Every row gives one point. The points of each table are mixes of a few directions, plus a little noise. How many directions does each table use, and how many do they share? Where both have some left over, give the other angles between the two spaces (their principal angles), to ten degrees, smallest first.
In the rows, 128 means zero.

First (5 x 2):
[[170 180]
 [ 77  65]
 [106 103]
 [144 149]
 [141 144]]
Second (4 x 2):
[[107 101]
 [181 192]
 [ 96  90]
 [128 128]]
Directions: first 1, second 1, shared 1

First (6 x 6):
[[ 70 172 136  33 183 136]
 [110 142 130  98 146 130]
 [175  93 123 209  82 121]
 [125 122 125  78 157 131]
 [111 155 138 188  92 125]
 [177  84 118 165 108 124]]
Second (8 x 6):
[[138 184 129  98 180 174]
 [101  92 127  91  89  68]
 [135 179 132 102 181 183]
 [124 108 135 154 126 151]
 [126 102 106 130  80   7]
 [158 107 140 194  92 179]
 [128 156 129  80 138 131]
 [114  96 127 174 139 131]]
Directions: first 2, second 4, shared 1; angles 80

First (9 x 9):
[[148 129 138 110 151 126 105 122  88]
 [120 127 137 119 129 120 125 130 130]
 [161 131  98 158 127 158 134 119 111]
 [ 52 121 191  68 123  64 121 148 175]
 [100 127  86 189  72 152 186 138 216]
 [185 134  65 193 119 187 147 114 110]
 [117 127 145 109 134 113 119 131 126]
 [213 135 107 133 173 163  91 104  24]
 [ 57 121 186  73 123  69 123 147 173]]
Second (7 x 9):
[[ 63 124 170  65 178 109 123  86 167]
 [ 51 124 178  54 187 106 122  79 174]
 [227 134  63 225  52 157 135 191  68]
 [152 130 112 151 110 135 130 143 113]
 [152 129 112 151 109 135 130 143 114]
 [105 127 143 106 146 121 126 113 142]
 [145 129 117 145 115 133 129 139 118]]
Directions: first 2, second 1, shared 0; angles 40

First (10 x 12):
[[113 131 139 122 145 119 132 155 137 130 128 124]
 [105 140  88 113 174 145 143 159 119 121 118  98]
 [145 131 147 146  96 124 125 106 153 129 139 150]
 [164 164 122 182  77 151 145  84 211 116 156 161]
 [110 145   7  97 199 188 153 134  70 105 100  65]
 [124 108 189 124 112  91 110 141 128 144 132 146]
 [128 113 129 116 129 124 119 122  99 131 121 124]
 [130 112 180 130 106  98 112 131 131 140 134 148]
 [120 116 117 109 146 128 122 134  92 130 117 113]
 [141 120 163 139  97 112 117 113 141 134 137 150]]
Second (8 x 12):
[[109 153 124 138 152 131 147 165 174 123 135 123]
 [152  96 133 115  97 124 103  80  69 135 119 135]
 [154  93 133 114  94 124 101  77  64 135 119 136]
 [132 122 129 126 123 128 123 120 118 129 127 129]
 [ 85 186 119 151 183 135 173 213 233 117 143 116]
 [126 131 127 129 131 128 130 132 133 128 129 127]
 [113 149 125 136 147 131 143 158 164 124 133 124]
 [152  95 133 115  97 124 102  80  69 134 120 135]]
Directions: first 3, second 1, shared 1

First (8 x 20):
[[143 115 119 126 135 119 129 134  96 113 156 140 134 147 116 117 141 109
  143 110]
 [106 147 141 133 119 140 126 120 172 148  89 110 120 102 145 144 111 153
  106 153]
 [186  77  93 114 154  95 132 151   7  74 235 176 149 200  81  87 176  56
  188  59]
 [129 127 127 128 128 127 128 128 125 127 131 129 129 129 128 127 129 126
  130 126]
 [122 133 131 129 126 131 128 125 139 133 118 123 127 121 132 132 123 135
  123 134]
 [112 142 138 131 121 138 127 120 162 143  98 115 122 107 142 140 114 149
  111 148]
 [101 151 145 133 117 142 127 118 183 152  80 106 118  95 150 146 106 160
  100 159]
 [122 133 131 130 126 131 128 125 139 133 119 124 126 122 132 131 123 135
  122 135]]
Second (10 x 20):
[[123  98  78 118  61  98 100 116  82 136 108 135 118 138 109 121 152  78
   87 148]
 [151 130 140 115 144 116 134 139 104  92 145 160 114 142 144 106 119  93
  133 133]
 [109 112 136 156 166 171 148 146 154 124 120 118 128 107  85 127 127 131
  167 160]
 [120 124 100 116  68 101 103 112 113 143  96 129 116 127 139 129 134 105
   78 146]
 [129 108 107 129 115 122 122 132 102 121 131 137 125 136 106 117 142  97
  127 139]
 [140 125 135 140 158 127 132 118 109 129 184 116 167 156 117 162 146 166
  174  54]
 [155 164 165 115 187 149 158 158 164 132 164 122 131 119 155  81 110 180
  155  94]
 [125 137 125 118 105 117 120 122 134 136 107 128 117 121 147 125 121 125
   98 141]
 [101 130 129 138  88 113 106  93 136 127  82 128 123 124 147 188 118 118
   95 156]
 [128 153 168 140 190 167 158 144 181 139 144 107 141 109 131 123 112 189
  167 109]]
Directions: first 1, second 5, shared 1

First (9 x 32):
[[107 160  97 124 144 136 190 119 110 104 141 123 155 129 182  96 137  84
  135 126 110 156 170  77 171 151 173  88 161 120  97 105]
 [145 137 132 137 133 140 121 141 117 163 127 119 131 102 130 144 128 139
  145 123 130  86 144 119 123 150 159 143 134 133 109 134]
 [169 176 178 151 126 152 134 123 114 188  98 130 126  93 127 158 140 121
  220 130 130  80 174 117 139 173 163 111 176  67  82 151]
 [ 82  92  75 105 133 106 141 127 138  61 158 127 137 165 143  89 120 120
   45 127 121 187  94 126 131  89 101 129  93 178 165 100]
 [144 145 137 137 132 140 131 134 117 157 123 122 132 106 134 140 131 129
  156 125 128  97 150 116 131 152 157 129 144 118 105 134]
 [127  90 156 122 105 106  81 117 159 107 114 146  99 161  74 138 121 153
  106 137 142 156  70 187  95  79  46 143  94 123 179 143]
 [117 109 122 121 124 117 117 126 138 108 132 132 123 144 117 122 124 134
  101 130 130 147 105 143 119 106 101 134 109 141 150 125]
 [141 146 131 136 134 140 136 135 115 154 126 121 134 107 139 136 131 126
  152 124 126 100 152 111 134 153 161 128 144 122 104 131]
 [119  97 124 120 121 114 102 130 143 110 132 132 117 145 105 128 120 146
   91 130 134 142  92 155 108  98  90 147  98 150 161 129]]
Second (9 x 32):
[[115 131 123 109 129 144 115 135 115 154 141 138 150  76 144 131 111 140
  105  90 160  71 162  82 126 160 168 128 152 160  98 124]
 [119 137 108 149 131 128 141 128 133  78 139 127 127 187 102 108 142 128
  124 127 120 181 120 104 131 134 135 121 122 115 153 142]
 [137 155 123 135 131 132 145 122 114 140 131 101 155 121 117 148 170 116
  124 101 150 104 111 115 118 123 109 164 131 138 116 119]
 [125  93 134 118 130 135  94 152 134 150 128 159  97  98 156 114  59 158
  139 156 102 109 174 132 138 160 192  90 131 132 121 141]
 [108 124 143 115 120 111 133 107 137 124 116 114 120 117 126 107 111 126
  107 150 136 146 101 173 133 100  80 114 115 129 129 107]
 [144 102 147 115 121 119 115 126 141 136 113 158 107 127 148 144 119 117
  153 148 105 137 130 161 130 105 107 115 127 108 138 132]
 [129 134 124 149 130 118 143 123 135 100 124 109 115 173 106 114 141 124
  135 153 110 176 100 152 130 112 106 129 107 109 150 130]
 [154 125 146 154 134 110 136 131 132 153 102  80  91 136 120 125 122 133
  161 201  85 146  89 224 129  98  97 142  84 107 136 118]
 [121 151 103 109 126 155 130 127 111 117 158 167 189 117 133 162 176 111
  105  25 184  83 165   7 116 160 158 149 182 153 110 140]]
Directions: first 3, second 5, shared 1; angles 50, 70

First (10 x 32):
[[131 149 133 119 128 137 133 148 133 139 159 134 117 162 150 102 154 135
  129 143 105 123 116 113 125 132 112  92 109 114 150 142]
 [118  57 114 157 130 100 111  64 111  94  27 110 163  15  55 215  43 106
  125  79 203 145 168 176 138 117 180 249 189 176  57  81]
 [126 108 124 136 128 121 123 110 123 119 100 124 138  97 108 152 105 122
  127 115 149 133 139 141 131 125 142 161 145 142 108 115]
 [124 101 122 139 129 118 122 104 122 115  90 121 141  86 101 160  97 120
  127 110 156 134 143 146 132 124 147 173 151 145 102 111]
 [128 122 127 130 128 125 126 123 126 125 120 127 131 119 122 135 121 126
  128 124 134 130 131 132 129 127 132 138 133 132 122 125]
 [131 147 132 121 127 136 133 145 132 137 156 133 118 159 147 105 150 134
  129 142 108 124 117 115 125 131 114  96 112 115 147 141]
 [132 152 133 119 128 137 134 150 134 140 163 134 116 167 153  99 158 135
  129 144 103 122 114 111 124 132 110  87 107 112 152 144]
 [132 154 134 118 127 137 135 151 134 140 165 134 114 170 155  96 159 136
  129 146 100 122 114 110 124 132 109  83 105 111 154 145]
 [130 140 130 123 128 132 131 139 131 133 145 131 122 147 140 113 142 131
  128 136 116 125 121 120 127 130 119 108 118 120 140 136]
 [131 148 132 120 128 136 133 146 133 138 157 133 118 161 149 103 152 134
  129 142 107 123 116 114 126 131 113  94 111 115 147 141]]
Second (9 x 32):
[[147 104 151 147 168 151 116 132  65 163 111 114 184 127 145 103 168 132
  118 131 138 135 100 120 113 112  99 116 120 150 126 149]
 [101 131  99 123  88 115 142 133 171 116 142 144  91 142 116 161  96 143
  132 132 116 115 138 145 153 132 139 142 138 121 133 137]
 [ 90 139  98 135  85 130 136 126 175  85 139 134  79 135 122 148 104 154
  134 115 121 117 115 122 126 128 157 153 123 101 124 119]
 [100 120 102 136  91 135 151 133 154 128 151 148 103 126  99 149  83 139
  125 102 112 109 109 132 153 120 129 141 140 113 124 124]
 [184 120 152 128 154 137 115 132  72 154 108 128 167  80 111 105 141  96
  113 140 154 132 138 131 101 130 134 105 127 129 106 120]
 [105 133 104 116  96 104 137 134 172 120 137 141  96 155 128 163 109 143
  135 150 115 120 154 154 157 137 134 139 139 134 141 149]
 [149 118 143 146 147 151 113 129  82 131 108 117 156 101 131 105 155 129
  117 128 150 132 107 114  93 120 137 124 114 123 109 127]
 [170 120 156 141 167 146  99 128  64 135  91 108 174 103 148  98 184 123
  118 154 161 141 122 120  79 125 136 114 109 136 112 139]
 [109 168 146  75 155  86 146 105 195 121 164 118 102 181 152 121 112  90
  159 101  84 151 170 115 175 150  88 116 143 145 177  90]]
Directions: first 1, second 5, shared 0; angles 60
